Each row is a point. Each copy is the shape, with its points in the same order, turned, moved and blurred by noise. Some copies are also mirrored. Which?

Shape (8 x 2)
+1.67, -1.76
+0.56, +3.89
+0.43, -1.25
+0.71, +3.07
-0.10, +2.28
-0.34, -0.49
+0.48, -1.70
+0.19, -1.84
Copy 1 (8 x 2)
-2.39, -1.29
+3.16, -3.17
-1.02, -0.40
+2.44, -2.80
+1.81, -1.57
-0.32, -0.25
-1.76, +0.10
-2.14, -0.16
Copy 1 is: only turned
Copy 2 (8 x 2)
+0.40, -2.75
+2.51, +2.26
-0.19, -1.41
+2.43, +2.21
+1.13, +1.89
-0.21, -0.18
-0.20, -1.93
-0.68, -1.84
Copy 2 is: only turned
Copy 3 (8 x 2)
-1.70, +1.69
+4.22, +1.01
-1.35, +0.83
+3.16, +0.97
+2.12, +0.22
-0.64, -0.26
-1.17, +0.45
-2.13, +0.25
Copy 3 is: mirrored

Shape (6 x 3)
-1.56, +0.52, -2.85
-0.42, -1.69, +1.54
-1.04, -0.60, +4.50
+0.22, +0.96, -2.07
-0.95, -1.83, +0.16
+0.44, -0.71, +0.23
Copy 1 (6 x 3)
+1.11, +2.91, +1.24
-2.18, -0.71, +0.69
-3.83, -1.44, -1.70
+1.79, +1.12, +1.15
-1.94, +0.39, +2.01
-0.58, -0.40, +0.86
Copy 1 is: mirrored
Copy 2 (6 x 3)
+0.11, +1.21, -1.95
-3.25, -1.35, +0.99
-3.82, -0.94, +3.92
+0.88, -0.44, -1.00
-2.97, -0.73, -0.41
-1.41, -1.63, +0.22
Copy 2 is: only turned
Copy 3 (6 x 3)
-0.19, +4.34, -1.51
-1.69, -0.52, -0.44
-0.81, -3.10, -2.14
+0.89, +3.23, -0.25
-2.07, +0.97, -0.67
-0.49, +0.75, +0.04
Copy 3 is: mirrored
Copy 4 (6 x 3)
-2.61, +1.88, -2.05
-0.26, -2.07, +1.32
+0.79, -1.69, +3.92
-0.59, +1.08, -2.11
-1.55, -1.61, +0.08
+0.49, -0.86, +0.03
Copy 4 is: only turned

Shape (10 x 4)
-0.29, -0.53, -0.75, +1.30
+0.43, +1.85, +0.77, -0.67
+0.11, +0.55, -0.23, +2.04
-1.59, +3.25, -1.57, +0.15
+0.11, +2.21, +1.26, +0.05
-3.72, +2.39, +3.40, -1.26
-3.45, -2.53, -0.58, +1.14
+0.79, -0.38, +1.74, -1.46
-3.55, +1.01, -0.64, -1.09
+1.57, +1.22, -1.53, +0.42
Copy 1 (10 x 4)
+0.73, +0.95, +0.77, -0.85
-0.81, +0.37, -0.98, +1.55
+0.47, +2.34, +0.68, -0.03
+1.10, +0.27, +1.19, +3.60
-0.19, +1.22, -1.33, +1.97
+3.02, +0.10, -3.84, +2.91
+4.20, -0.16, +0.63, -2.11
-0.71, -0.35, -2.00, -0.48
+3.33, -1.24, -0.18, +1.70
-1.44, +0.67, +1.49, +0.61
Copy 1 is: mirrored
Copy 2 (10 x 4)
+2.55, -0.24, +0.37, -0.58
+0.43, +2.39, -0.54, -0.51
+2.76, +1.00, +1.00, -0.33
+1.90, +2.29, -0.71, -3.30
+0.38, +2.90, -0.16, -0.49
-2.42, +3.27, +2.55, -2.78
+1.41, -2.22, +2.99, -2.49
-1.03, +0.37, -0.11, +0.87
-0.14, +0.14, +0.78, -4.00
+2.61, +0.88, -1.85, -0.02
Copy 2 is: mirrored
